Each row of a before or after table is a point. One or more steps were done to the points. Then noise was added and the rows were shuffled. The steps act on columns, c1 being the first. What was done? A step turns or swaps two columns, mirrors them in a line or flattens them onto one, adds a multiple of one to another, or multiplies or shifts one. Angles are multiples of 10 degrees, from the lower column toward the higher: turns from -170 to 170, lines from 10 to 170 but not 90. Use the fewest steps. Two steps may share a column if one is a turn and the other turns, adds or multiplies; they go together, in the order done. Otherwise the lowest column goes first.

Before (10 x 2)
-25  -28
-64  15
11  -23
-21  40
3  -24
42  8
-50  -13
-1  -12
9  -11
5  -15
After (10 x 2)
-59  -27
-78  40
-87  -30
-50  -9
-111  -13
-61  -14
-16  7
-123  12
-49  -24
-56  -15
Steps: shift c1 by -60

Before (13 x 6)
-13  -14  -27  -16  -17  -52
35  5  -4  20  9  -24
-4  20  15  -53  26  25
46  -31  -13  -11  43  5
-23  41  26  -44  28  -3
1  -29  12  17  30  3
41  17  -2  -26  6  -38
40  15  -5  -50  11  17
11  -11  9  -20  3  35
-17  5  51  -27  -18  21
33  18  -5  -7  -33  -36
19  -35  20  19  -26  36
-25  53  17  -12  -39  31
After (13 x 6)
-16  -36  -16  8  -19  -50
-36  63  5  33  29  -7
25  20  -11  63  9  15
-23  10  50  21  -18  22
-28  30  5  2  -36  28
28  21  -9  37  7  -37
3  -4  14  26  5  35
40  10  -9  -8  11  -23
-18  44  0  48  26  23
32  -5  -6  17  -30  -38
22  -44  38  -10  -22  32
38  -6  -13  25  43  6
7  -4  18  -17  32  7
Steps: mirror c1 and c4 in the line at 10 degrees; add 0.7 times c5 to c2; turn c2 and c3 by -20 degrees

Before (8 x 11)
-29  -20  18  24  -30  10  -30  -12  4  -6  12
40  28  4  -28  -27  6  52  -26  -68  35  -7
-1  -37  17  -15  -16  23  -46  -23  30  1  -30
0  -11  48  3  -9  16  -6  -5  62  -14  -16
-59  -17  48  -29  12  9  -6  1  32  -13  -32
8  27  -14  -25  -25  44  40  -17  -11  12  22
-11  -29  -11  27  -19  0  -7  2  31  35  26
1  -53  -24  40  -16  1  -5  -34  12  -4  15
After (8 x 11)
37  25  53  69  -27  6  14  -27  30  34  -6
-3  -52  2  -33  -14  6  -23  -36  30  -1  16
9  28  38  26  -25  43  -12  -17  -13  8  21
-57  -17  -15  -7  10  12  50  0  -56  -15  -31
-11  -28  -7  -42  -22  1  -14  2  2  35  26
0  -37  -51  -11  -15  24  7  -30  -39  5  -31
1  -11  -16  -47  -10  15  50  -6  -48  -15  -17
-29  -18  -32  -15  -29  11  11  -11  19  -3  13
Steps: mirror c3 and c7 in the line at 50 degrees; turn c4 and c9 by 130 degrees; multiply c9 by 1.3

Before (8 x 18)
32  28  -7  28  -2  -25  53  12  19  6  23  0  24  -39  14  -13  -53  27
-21  -47  39  11  37  11  -9  4  -44  -35  0  -13  -7  44  36  -17  -7  -27
-34  -28  -4  9  44  26  -12  25  -11  6  29  -6  -2  31  -24  -15  -45  -30
-5  -27  3  -15  19  -24  -4  -19  -26  -23  -9  -60  -11  6  39  -21  4  35
-3  -28  -15  -23  19  -11  43  -27  -27  5  32  7  17  -8  -20  -39  -44  35
34  -7  -4  22  -33  32  18  39  15  29  -7  26  53  -44  3  -8  -46  -16
65  16  14  13  6  36  23  24  17  15  3  11  2  -41  -5  -3  -30  -2
21  22  12  -49  1  -17  -11  -46  -29  -14  21  -17  -10  19  28  18  1  29
After (8 x 18)
-4  -27  -15  -1  31  -9  43  -27  -28  6  33  16  15  -36  -21  48  -12  25
22  21  12  -2  7  -19  -11  -47  -34  -6  21  -34  -10  16  26  19  -9  -24
65  15  15  0  1  36  22  23  17  13  4  21  2  -49  -6  -1  7  4
-32  -30  -6  -2  65  27  -11  28  -13  1  33  -9  -3  -7  -25  -24  -24  21
35  -7  -6  -1  -21  31  18  40  16  23  -5  53  51  -65  2  -12  -25  11
-25  -48  38  3  49  13  -6  4  -44  -35  -2  -28  -6  27  35  -22  -10  25
32  29  -7  2  6  -27  56  14  18  2  24  2  23  -65  15  29  -15  2
-5  -29  4  4  20  -24  -3  -20  -28  -22  -8  -122  -7  4  36  36  10  7
Steps: flatten c4 and c10 onto the line at 100 degrees; turn c14 and c17 by -40 degrees; turn c5 and c17 by 30 degrees; multiply c12 by 2; turn c16 and c18 by -110 degrees

Before (13 x 32)
35  25  -39  7  21  -10  -22  28  -10  -15  -9  -25  13  25  33  -38  -54  -1  7  11  -26  3  18  11  -16  -9  1  22  -7  30  14  43
20  20  1  14  43  3  12  -23  -20  21  -10  8  13  -2  14  -17  15  21  -19  -14  22  -26  22  -15  -4  -4  37  -1  40  -31  31  6
-24  -27  20  -13  8  -6  -25  -9  -42  27  -34  -4  -42  -20  46  4  19  34  0  -22  2  48  -31  8  -27  9  35  42  -29  -4  -6  60
17  -10  -27  38  -31  -19  -29  36  7  16  32  -28  -34  23  4  18  0  -27  9  -27  42  -11  23  26  -19  26  -33  -26  -4  -5  29  31
11  -22  -27  -34  0  28  24  5  15  -20  35  -7  -20  -18  15  37  -19  19  32  15  -12  -2  -24  -6  -21  27  -25  51  -17  -49  -49  -7
14  -33  16  12  13  2  -5  -6  14  13  7  -9  -9  -25  10  -25  4  2  -21  24  -31  -29  46  46  7  6  -16  -23  -27  21  -18  17
34  34  -7  32  4  20  -5  -4  2  21  -10  -7  30  -8  11  27  -19  11  16  -26  16  0  -17  -21  -8  -12  27  12  -4  21  -47  61
21  1  -2  31  27  -10  -13  -27  -4  2  32  -17  -18  17  -26  -15  15  -43  25  2  -24  54  -18  -34  14  -14  -18  23  14  -11  -19  22
-15  -6  14  -34  9  -27  -42  -3  26  -25  44  12  8  18  -12  33  11  -6  -1  -35  -29  -27  16  46  -19  45  -6  3  -20  -24  -48  15
-19  -39  10  -30  12  47  27  44  -32  -15  34  21  -52  6  -8  2  -37  5  7  -1  31  52  -37  40  -30  -13  -16  17  -9  -8  25  -9
36  -21  10  29  28  24  -40  -28  -20  -10  32  13  -24  17  31  -42  -27  39  -21  36  41  6  37  7  -28  -17  5  6  -13  30  35  14
-39  -8  -11  -42  -19  -35  -39  24  -15  -11  9  8  -40  -51  3  37  5  1  -2  -7  16  55  44  35  19  16  -19  -12  35  -22  25  -15
-10  13  20  20  -10  7  -10  10  -9  7  -1  34  15  29  20  11  0  -38  10  3  30  48  -28  19  17  51  25  -13  42  -17  -39  18
After (13 x 32)
5  -20  -30  -36  0  29  19  3  15  20  32  -1  -17  -8  -6  36  -19  21  36  15  11  -5  -22  31  -28  23  -25  47  -14  -49  -49  -10
-11  -8  -11  -40  -23  -44  -35  24  -19  13  12  6  -39  18  3  39  10  -1  0  -8  -18  52  44  123  21  17  -17  -12  34  -20  26  -17
-8  -31  17  -11  7  -6  -27  -7  -42  -30  -31  0  -43  0  3  5  19  62  0  -22  11  49  -30  40  -28  8  39  44  -31  -5  -11  62
11  27  -41  10  21  -7  -25  29  -5  22  -11  -26  12  22  24  -36  -50  26  11  5  22  0  22  -39  -16  -6  -2  19  -12  31  16  41
-5  10  19  20  -9  4  -10  9  -5  -19  -4  35  16  24  42  14  1  -4  9  0  -26  50  -24  -40  15  54  24  -9  42  -17  -38  16
7  18  -5  18  45  4  14  -20  -25  -27  -8  10  15  -14  -5  -17  14  22  -23  -17  -20  -28  24  -7  -6  -3  37  -5  43  -30  32  6
14  -17  10  27  28  26  -40  -27  -17  6  30  13  -27  15  -7  -41  -22  51  -23  31  -44  10  34  -21  -28  -14  10  5  -20  29  34  14
6  -34  16  16  18  2  -2  -4  15  -8  5  -10  -8  37  7  -26  8  12  -20  27  31  -31  45  78  4  3  -19  -19  -26  19  -18  18
-6  -8  14  -38  7  -33  -46  -4  24  29  44  15  7  49  4  32  15  -11  -1  -40  27  -30  16  -1  -16  45  -7  5  -18  -28  -48  12
11  35  -12  34  9  24  -4  -4  6  -19  -9  -8  33  -19  0  25  -19  20  15  -28  -16  -1  -17  -1  -8  -10  28  10  -3  18  -49  58
10  -8  -29  44  -29  -18  -30  35  4  -22  31  -28  -34  31  23  17  -1  -15  6  -24  -38  -12  20  -20  -19  25  -33  -29  -4  -5  26  32
-12  -38  11  -29  15  48  25  48  -31  9  28  22  -50  40  -8  4  -39  0  2  -1  -35  50  -37  15  -32  -11  -18  16  -11  -9  26  -7
12  -1  2  27  29  -11  -11  -29  -3  5  34  -10  -16  -28  18  -18  15  -44  22  2  28  56  -15  -55  11  -18  -20  22  15  -8  -15  21
Steps: multiply c1 by 0.4; turn c10 and c21 by 170 degrees; turn c14 and c24 by -70 degrees; multiply c24 by 2; turn c15 and c18 by 50 degrees
